Rows are points. Examples show where two turns around zero, p and q, send a point. Where does a point land after both, in the order given? Backwards means that the second turn is done in reverse. Each puzzle has new turns, and all numbers are rounded.
In the rows, zero is written as 128.

Turn p:
[ 84 111] -> [104 169]
[138 158] -> [159 123]
[162 115] -> [120  92]
Turn q:
[140 176] -> [ 81 144]
[102 141] -> [113 103]
[155 104] -> [154 153]
[115  91] -> [164 112]
Where do these land?
q, then p: [141 121] -> [142 122]
p, then q: [73 90] -> [76 86]
p, then q: [124 128] -> [124 128]
p, then q backwards: [174 150] -> [88 96]
p, then q: [128 151] -> [126 151]

Turn p:
[125 167 129 161] -> [ 86 136 102 116]
[121 145 105  93] -> [161 124 100 113]
[116 126 175 168] -> [ 78 125 163 115]
[157 101 133 106] -> [157 148 151 144]
[121 101  98 113] -> [157 106 124 152]
Turn q:
[141 151 105 151] -> [103 146 106 146]
[123 168 152 117] -> [101 148 158 110]
[142 126 143  74] -> [162 153 148  94]
[ 88 115 133 151] -> [111  83 128 129]
[140 125 154 125] -> [138 133 154 136]
[132 134  66 148] -> [112 135  66 138]
[128  77 143 131] -> [167  96 136 144]
Where do these land?
p, then q: [146 123 121 150] -> [102 116 125 136]
q, then p: [105 108 119 137] -> [142 116 139 153]
p, then q backwards: [149 129 141  31] -> [164  89 135  43]
q, then p backwards: [106 146 118 146] -> [114 142 129 157]
q, then p: [127 132 114 151] -> [118 107 118 139]
q, then p: [135 129 155 152] -> [ 98 123 149 125]

Turn p:
[142 152 140 140 164 179 120 105] -> [140 144 141 176 151 132 147 170]
[134  71 149 129 102  86 177 126] -> [109  99 117 107 151  81  98  71]
[109  80 144 105 105 112 120 147] -> [131  93 136  87 135 128  90 115]
[172 150 136  98  65 130 128 123] -> [159 106 160 116  86  86 161 115]
[ 89 145 104 156 160 166 137  94] -> [120 153 133 178 157 179 141 125]
[126 120  73 146 188 149 139 113] -> [145 159  79 178 148 162 119 128]
[151 155 149  79 106 102 138 120] -> [150 127 138  85 125  92 169 121]
[115 132 126 140 127 111 124 186] -> [ 93 108 101 106 102 141 120 144]
[115 147 132 160 135 116  68 137] -> [104 164 148 120  97 149 106 164]
Turn q:
[ 90 127 113  85  86 136 124 123] -> [111 116 129  87 107 153 173 114]
[ 85 176 116 130 146 147 124 121] -> [125 167  81 103 115 149 126 136]
[155 158 148 107 145 171 157 151] -> [146 150 120 156 150 145 161 178]
[158 156 154 110 139 136 128  77] -> [191 116 112 138 136 159 125 129]
[160 118 134 167  98  74 147 117] -> [145 108 165 160  83 101  98 114]
[124  77 110  99 142  84 125 165] -> [104 135 164 123 153  81 153  84]
[ 80 156 147 178 137 132  85 173] -> [ 98 167 120  76 122 106  79 171]
[127  96 141 160 137 144 152 123] -> [104 127 146 159 139 148 100 130]
[174  88  90 116 123 126 111 102] -> [130  67 116 151 147 109 138  96]
Where do these land?
q, then p: [117 101 148 137 174 119 104 144] -> [131 172 123 106 148 138 131 165]
q, then p backwards: [ 92 115 158 150 113 152 102 140] -> [ 91 118 159 131 134 112  94 151]
p, then q: [148 142 157  95 138 135 163  75] -> [170 168 138 177 137 119 114 107]
q, then p: [165 152  88 104 169 136 123  72] -> [161 165  90 188 110 119 112  98]
p, then q: [ 82 120 136 152  96  89 112 155] -> [118 119 130  67 134 172 147 119]
q, then p: [ 84 125  81 121  98 133 156 141] -> [114 106 153 127 138 165 156  78]
p, then q: [133 160 114 115 165 127 113 149] -> [108 140 112 144 116 111 165 152]
p, then q: [174 120 105  89  94 101 122 151] -> [150  77 148 135 104 106 165 102]
q, then p: [157 117 165 190 105 161 159 125] -> [ 88  96 150 141  99 140  80 175]

Turn p:
[137 144 131 141 105 145 137 202  49 133 103] -> [144 173  84 192 115 171 123 149  83 141 100]
[112 144 133 106 129 106 107 121 150 105 134] -> [115 113 149 102 124 106 145 134 114 118 108]
[ 89 103 112 142 114 130 134  95 144 135 170] -> [101 139 137 119 143 104 131  83 139  99 163]
[111 145 108 148 119 146 122 119 134 141  97] -> [104 144 106 111 116 144 108 134 148 116 120]
[132 138 136 153 108 119  77 121  99 178 214] -> [165 190 157 140 182 101 121 134 116  64 150]
[136 149 107 124 116 140 139 100 139 165 175] -> [138 143 126 119 146 124 154 136 157  86 169]
[132 126 133 139 224  78 139 136 103  97 142] -> [160 116 151 100 187 153 155  90 107 185  89]
[134  98 125  60 142 138 122 128 142 102 105] -> [134  73 135 105  88 129 129 131  92 146 147]
[129 124 148  90 108 143 146 106 111 141  98] -> [146 135 111 124  72 116 133 134 131 144 147]
[142 135 122 145 102  92 123 128 157 105 104] -> [104 102 112 132 138  94 121 147 143 132  94]
[148 123 111 149 121 146 140  93 122  95 101] -> [138  99  96 130 111 132 112 100 161 121 108]
[122  99 136 112 161 140 140 105 135 104 110] -> [134  98 141 108 106 137 122  94 131 156 134]
[133 139 171 151 110 146 124 186 152 114 137] -> [103 131 171 187 124 140 123 156 127 127 105]
[132 125 118 132 133 124 142 151 155 178 102] -> [104 138 117 123 140 141 114 168 143 157 157]
Turn q:
[182 122 109 169 118 142 109 113 117 161 114] -> [161 129  74 144  92 126 147 134 108 112 104]
[ 87 125 140 117 148 153 154  84 123 116 161] -> [122 124 148 153 155 165 142  89 164 138 151]
[102 158 164 100 123 126 150 104 137 111 166] -> [108 122 175 153 130 131 129  98 139 156 166]
[106 160 147 103 121 160 155 131 131 151 182] -> [100 120 132 157 117 161 114 121 139 167 182]
[ 67 179 162 113 160 171 134 137 136  96 145] -> [110 129 190 152 131 160 100 138 182 115 176]
[122 120 116  98 170 130 126 156 144 100 149] -> [145 123 153  93 151 153  87 126 129 132 143]
[134  91 118 146 113  99  99 153  84 149 110] -> [ 99 114  93 108 135 120 137 140  89  92  93]
[159 129 105 127 134 107 144 151  90 104  96] -> [134 169 139 109 135 136 135 150  85 114  98]
[103 117 164  79 136 157 154 140 148 104 111] -> [119 112 179 123 148 148 121 153 163 168 119]
[151 112  94 138 117 108 106 119 121 169  95] -> [136 135  74 135 132  99 124 133 109 119  89]
[108 129 128 136 163 102 164 161 145 125 104] -> [138 144 141 109 175 114 130 169 129 124 152]
[160 101 136 174  95 121 111 122 150 121 133] -> [147 106 107 100  89 101 167 118 126 121 122]
[167 137 135 144 117 105  83  95 136 152 122] -> [153 107 107 155  99  86 126 107 105 114 109]
[144 114  73 148  79 109 104 125 130 134 102] -> [120 159  80 101 104  90 132 116 124 120  88]
Where do these land?
p, then q: [163 117  97 145 104 116 120 112 151 178 113] -> [145 120 116  81 132 118  72 116 120 116 152]
q, then p: [ 31 102 111 143 107 111 128 114 128 102 117] -> [ 76 103 170  64 119 122 170 104 140 150 121]
q, then p: [157 114 100 121 109 127 135 181 110 116 108] -> [129 141 103 127  92 149 142 162  83 127 124]
p, then q: [155 152 146  85 113 142 115 103 127 167 143] -> [128 130 152  93  91 127 125 135  86 160 150]
p, then q: [118 167 143 116 121 125 181 125 141 104 117] -> [116 151 113 124 143 111 162 152 155 169 141]
q, then p: [ 62 104 152 147 119 120 109 178 133 123 158] -> [ 91 106 173 115 120 114 149  88  77 127 158]
p, then q: [103 108 137 132 122 111 108 137 124 107 209] -> [141 124 181 154 156 138 172 105 105  93 142]
p, then q: [122  91 121 139 139 123 148 113 116 150 112] -> [136 122  96 149 127 124 104  97 126 132 139]
p, then q backwards: [160 150 150  87 160 118 110 137 147 119 127] -> [161 105 171 125 142 134 139 154 142 107 107]
p, then q: [160 122 136 156 106 120 123 103 109 133 107] -> [158 136 109 114 113  89 110 125 119 117 117]
p, then q: [160 115 120 145 137 169 126 107 137 122 112] -> [152 100 115 105 100 125 121 112 153 135 109]
q, then p: [143 194 122 120 198 153 132 126 113 115 111] -> [160 127 167 170 138 156 106 150 147  94  71]

Turn p:
[156  99 106  96  75  86 110 100 107 126 132 120  86  73] -> [ 88 173 115 144  72 126 151 138 165 159 148 117 173  90]
[121 172 160  90 110 146 141  97 159 129 107 157 170 123] -> [166 134 135 123 165 140 164 144  84 162 152 132 157 161]
[135  93 128 174 140 107  99 180  97 172 115 140 143 116] -> [116 119 162 122 101 144  63 133 118 130  84  95 114  93]
[109  76 138 130 139 151 104 106  87 123 135 113 145  95] -> [ 93 122 142 103 102 139 143 144 128 161 139 127  73 101]
[130 139 156 163  90  82 136  99 141  98 121 110  82 169] -> [129 156 152 101 112  92 145 130 150  64 134 163 174 133]
[169 122 123 171 144 152 175 121 160 156 126  95  91 140] -> [172 115 116 116 108 119 154  72 163 101  78 124 125 130]
[161 143 100 106 157  72 127 136 135 158 118  97 171 121] -> [128 174 147 149 154 135 105 112 156 144 119  63 127 155]
[108 126 153 167 125 122 112 155  99  98 133  97 171 115] -> [124 150 170 118 132 161 107 138 114  99 147 138  81 102]
[116 105 129  81 131 138  93 129 158 169 147  90 155 160] -> [119 107 126 113 150 167 130 171 178 147 117 107 119 175]
[137 122 131 105 137 160  84 171  81 124 103 148 166 118] -> [ 91 126 116 131 119 177  96 143  68 148 126 110 101 134]
[155 143  97 150 167 155 118 118 114 128 130 180 123 104] -> [115  87 115 140 124 111 123  77  88 144 137  99 128 108]
[122 120 121  76 146  86 125 158 161 167  86 133  98 150] -> [111 142 115 158 149 107 115 162 144 140  60 112 165 163]
[108 152  85 104 104 100 154 119 170  92  98 157 133 161] -> [157 141 106 170 145  78 138 165 113 100 155 116 159 161]
[ 94 163 168 109 116 162 110  95 120  99 150 100 101  82] -> [100 126 147 137 140 159 186 117 129 148 161 196 127 115]
[ 92 146  91 133 127 145 148 148 164 112 157 139 125 157] -> [160  88 104 162 154 112 117 141 142  99 147 144 121 136]
[161  96 149 168 148 156 160 127 118 104 174 149 127 125] -> [146 111  95  75 131 120 125  90 123 116 134 132 101  76]
[100 159 140 153 119 157 179 118 107 121 143 149  87 166] -> [159 104 114 119 117  90 117 101 116 113 136 202 130 142]
Turn q:
[120  99 133 151 128 179 140 137  90  94 139 171 105  85] -> [111  94 116 114 179 154 151 162 145 164 152 136  81 123]
[ 83 120 114 141 137 133 149 130 150 104 160 131 145 113] -> [119 127 100 126 142 105 121 101 159 171 117 134 113 134]
[ 87 123 154 126 153 117 140 114 139 138 138 144 107 125] -> [113 143 114  99 138 122 105 145 142 152 125 141 151 154]
[143 172 180 135  68 118 109 152 125 101 137 127 104 130] -> [ 72 115 147 137  84 179 144 121 156 115 156 116 145 115]
[145 169 178 158 154  99 152 154 131 185 136 153 158 143] -> [148 129 190 149 117 114 105 148 161 147 146 153 197 122]
[134  80 142 150 124 135 121 129 145 142  78 156 127 126] -> [147 109 136 134 129 147  83 168 131 111 118 143  95 147]
[144 112  84 119 143 197 157 112 144 105 104 127 122 111] -> [147  97  85 141 128  99 151 152  87 149 134 133  75 131]
[111 149 103 129 155 149 114 103 163 164 109  93 133 108] -> [139 175 108 133 100  76 118 153 113 131 117 130 114 111]
[141 115  91 147  95 151 165  86 113 156 174 118 108 143] -> [181 145 114  99 116 156 143  97  99 173 162 131 112 116]
[110 141 102 158 124 131  72 119  67  97 128 144 164 154] -> [147 149 105 166 180 164 149 125 163 106 117  81 132  97]
[103 135 104 112  89 158 111 162 103 152 103 115 129  93] -> [ 93 147 155 144 137 130 117 139  98 142 127  89  83  95]
[139 100  95 129 188  43 122 156 180 118 137 132 105 133] -> [135 150 145 121 144  78 122  87 152  78 121 171 128 210]
[135 151 118 120 153 130 141 126 143  89  97  89 109 179] -> [139 112  99 138  92 101 156 130 120 105 124  86 147 170]
[143 104 113  31 105  64  82 123 136  91 127 148 132 134] -> [ 75 126 114 132 156 155 122  69  78  54  85 152 145 146]
[154 139 154 112 108  88 162  96 114 160 122  90 140 103] -> [138 139 172  98  85 140 146 124 103 140  85 149 153 110]
[157 140 181 128 123 155 110 149 103 150 158 108 159 169] -> [142  93 147 118 119 130 116 127 141 110 161 101 177  68]
Where do these land?
p, then q backwards: [126 136 109 117  56 124 105 125 120  99 118 147 192 109] -> [149 165 130 143 107 172 119 122 107 180 109 144  78 164]
p, then q: [146 141 112  77 139 123 122 102 160 130  91 161  94 132] -> [183 137 153 150 134 111 118 106 134 153  86  97 142 140]
q, then p: [147 174 162 118 125 115 149 119 169 122 165 124  69 130] -> [176 114 112 118 135 122  97 173 141 153 187 148 144 141]
p, then q: [114 129 102 126 154 130 137 101 151  89 138  99 126 125] -> [136 129 117 106 115 113 148 111 149 151 135 145 132 176]
p, then q: [126 154 167 138 113 153 141 142 101 103 111  61 125 143] -> [106 101  83 159 127 166 149 156 115 149 167 126 152 148]
p, then q: [110  40 150 104 122  65 181 127 132  94 123 167 128 153] -> [ 65 166 198 171 141  86 154  91 111  94 111 135 136 163]
p, then q: [145 143 120 157 158 107  68 155  83 138 115 137 129  93] -> [104 159 105  91 125 150 114 169 161 138 101  94 120  86]
q, then p backwards: [107 140  83 122 101 106 166 150 143 124 118 108 113 108] -> [133 140 114 120 165 135 134 101  87 146  85 108 136 114]
q, then p backwards: [115 144  93 163 115 139 121 105  94 130 113 184 157 112] -> [103 142 127  86 128 131 148 170 155 130 132 104 151  75]
q, then p: [147 130 120 192 147 169 113 130 165 162 105 124 161 151] -> [123 134 126 129 119 164 116 106 148  82 126  92 180  74]
q, then p: [ 81 107 184 121 122 131 131  89 149 139 110 167 124  96] -> [109  78 125 171 127 153 102 173  92 144 103 114 137 146]
q, then p: [146 129  67 115 151 128 140 146  86 152 189  84 149 159] -> [121 191 142  92 146 110 151  62 161 167 151 109 124 133]
q, then p backwards: [126 166 128 100 132 153 152 166 129 151 124 162 153 120] -> [ 87 156 111 116 137 108 106 124 121 132 121 173 121  93]
q, then p: [185  86 147 147 183 163 118  98 112 155 142 110 110 126] -> [107 171  47 130 158 143 107 119 125 143 129 105 145  93]
q, then p: [130 132 163 107 140  93  80 129 104 149 136  96  99 133] -> [121 163 120 143 177 153 147 150 106 129 165 152 111 144]
q, then p backwards: [ 96  96 142 144  90 150 123 162 149 110 150 117 119 156] -> [156 115  89 139 149 137 108 129  98 147 177 125 148 143]

Turn p:
[120 101  96  95 184 120 123 132 114 121 145 126 116 118] -> [143  93 138 138 114 159 152 107  97 141  86 136 128 135]
[111 115 140 165 114 103 123 112 107 146 110 146 115  82] -> [128 188 124 150 151 144 114 151  99 134 120 126 143 121]
[120 136  88 147 101 100 137 108 102 134 137 156 167 127] -> [123 142 186 113 149 121 113 170 128 143 114 133 144 141]
[140 147 220  98 114 222 141 108 141  77 153  87 157 123] -> [149  83  70 113 106 145  64 132 162  93 191 141  41 107]
[183 187 100 126 103 116 142 169 105 146 155  94 141 127] -> [118  97 188 154 119 106 109 111 149 101 175 150 178 121]
[136 121 119 111 106 190 138  95 110 122 126 142 109 143] -> [140 115 121 114  99 143 134 161 148 169 152 128 108  92]
[120 119 163 129 106 100 104 142 108 111 138 114 102 146] -> [128 143 109 111  96 132 110 122 106 103 140  94 152 142]
[113 150 145 114 192 105  94 114 148 129 157 132  97 130] -> [118 110  82 143 106 136 141 111 103 130 104 163 137 183]
[112 114 153 105 101 186 158 121 123 150 150 151 147 126] -> [148 118 131 120 134 146 149 175 133 122 173 127  76 114]
[165  95  97 130 137 100 142 115 151 145 154 153 141 112] -> [133 112 150 112 186 143 144 116 109 161 132 140 150 141]
[105 120 116 116 157 105 145 142 168  98 110 143  93 124] -> [123 140 120 137 121 108 150  79 104 159 103 115 101 148]
[122 121 123 200 182 132 113 134 111 140 137 155 136 144] -> [144 133 113 169 152 151 133 151 167 138  88 110 155 172]
[133 133 129  94 106  98 138 134 112 141  46 146 125 140] -> [139 149 130 120 123  55 143 139  99 126 110 116 141  78]
[126 144 137 142 110 113 151 112 127 144 136  73 140 145] -> [145 154 144 102 119 126 115 113 157  93 143 157 140 131]
[114 117  93 148 107 129  72 182 193 116  67 103 133 132] -> [ 41 144 117 124 146 106 148  81 159 109  90  83 127  95]
Turn q:
[152 129 162 138 111 147 225 109 123 122 136 104 119 116] -> [138 119  87 160 132 154 117  98 209 140 144 130  95 151]
[134 148 106 137 117 127 101 100 106 179 151 175 109 136] -> [166  84 147 105 124 147 129 126 113 138 137 138 187 114]
[ 94 145 122 146 148 143 107 198 119 105 149 128 125 119] -> [ 94 151  98 135 111  88 133 116  85 128 116 153 155 159]
[150  66 193 120 129 111  99 180 200 101 156 149 119 134] -> [ 96 162  87  59 139 102 186 116 102 171 153 114  73 105]
[108 121 173 106 107 108 101  99 108 155 135 150 162 134] -> [118 133 127  92 105 143 114 145 146 124 137 104 159  68]
[136 125 107 107 108 122 135 165 127 154 131 120 120 111] -> [160 166 130 127 117 135 146 115 121 116 141 138 137 145]
[150 133 122 113 215 122 114 174 166 126  60  99 109 115] -> [103 178 156 166 171 120 165 185  94 161 123 105 108 184]
[123 152  99 116 139 107 153 123 113 125 157 109 144 130] -> [137 129 122 159 142 128  98 105 120  98 148 114 142 133]
[ 89 144  95 159 103 140 121 114 119 195 145 137 150 152] -> [153 107 172 146  86 112 121  93 132 137 127 134 185  99]
[142 129 120 194 111 130 124 151 117 132 124 103 105 111] -> [131 102 116 148  98 128 177 109 125 120  98 129 128 161]
[ 68 118 111 140 180 141  96  98 117 108 105 183 167 109] -> [ 71 111 169 111 166  79 109 163 136 113 104 148 176 107]
[153  99 105 116 131 132 169 139 125 101  58 107 215 117] -> [ 80 175 195 132 132 138 111 120 179  83 123 109  83 164]
[139 153 136 112 100 102 156 111 144 101 144 106 104 122] -> [144 120  91 155 137 157 124 122 126 110 151 138  92 111]
[151  86 128 119 121 123 122 104 110 103 132 107 104 158] -> [156 116 114 105 141 134 111 125 125 125  91 100  88 124]
[105 124 114 114 116 140 106 105 124 116 135 124 101 124] -> [155 116 119 125 130 111 115 149 116 118 111 149 124 109]
[136 151 176 124 103 129 151  98 134 141 106 178 112 164] -> [118 108 127 114 128 189 116 130 152 180 135 149 128  92]
[146 153 106 114 137 155  95 108 124 112 154  98 110 123] -> [157  97 117 136 117 108 103 159  96 115 140 125 115 150]
Where do these land?
q, then p: [138 137 128 111 140 122 139  84  96 108 170 153 169 133] -> [ 95  90 110  98 126 175 117 116 110 115  92 128 115 135]
q, then p: [147 110 166 148 141 148 147  96 135 102 138 168 130 168] -> [118 134 102 111 130 162 193 125 102 123 106 149 119 111]
p, then q: [135 129 137 115 156 163 138 144 106 111 136 174 126  99] -> [150 115 120 120 116 116 169 107 132 142  89 109 140 161]
p, then q backwards: [114 131 115  93 121 134  92 135 182 137 105 133 155 103] -> [111 113 140 157 135 105 115 131 156  63 120 150 137 123]
p, then q: [155 101 100 143 113 128 111 177 163 155 114  92 154 107] -> [ 90 116 114 158 165  77 116 162 168 119 136 123 117 116]
p, then q: [134 145 147 105 116 138 133 132  83  91 107 138 166 144] -> [133 154 108 101 116 137 172 141  95 101 110 109 106 130]
q, then p: [111 138 116 131 113  81 111 177 144 146 135 151 154 108] -> [154 130 163 133 117 122  83 160 122 128 137 153  89 149]
q, then p backwards: [177 160 136 105 138 134 136 124 122  99 157 145  88 173] -> [152  97 162 119 143 132 123  94 139  84 174 151 124  97]
q, then p backwards: [ 89  93  99 149  67 138  91 138 134 170 129  95  97 115] -> [104 132 117  83 166 116 168 125  87 155  78 101 105 163]
q, then p backwards: [106 119  70 177 115 104  93  89 117 149  85  93  91 102] -> [108 120  98  99 192 124 139 172  71 173 106 132 165 135]
p, then q: [ 89 110 116 149 104  93 106 156 156 116  99 102 118 100] -> [110 112 119 187 121 132  95 174 132 113 111 145 136 105]
p, then q: [109  52  84 142 115  89 112 122 129 167  91  81  80 107] -> [106 122 146 177 111 148  77 182 199 103 165 157 142 152]
q, then p: [145 163 142 140 121 146 165 128 134 134 122 155 152 120] -> [112 128 115 106 139 151 154 151 144 132 145 124 100 160]
q, then p: [142 161 182  97 158 133 158  94  89 144 127 162 134 163] -> [ 75  91 112 133 145 172 170 142 159  85 113 144 116 113]
q, then p: [152 154 187 113 145 133 158  92 109 101 167 113 111 123] -> [ 81 106 151 122 127 182 171  98 154 142 106 121 144 125]
q, then p: [116 131 109 116 150 152 191 130 146 112 157  99  92 174] -> [116 141  95 133 139 143 145 139 148 162 104 158 205 143]
q, then p: [116 144 142 141 165 141  96 160 132 134 137 122 159 137] -> [128 154 159 112 112 126 126 148 124  78 119 128 137 145]
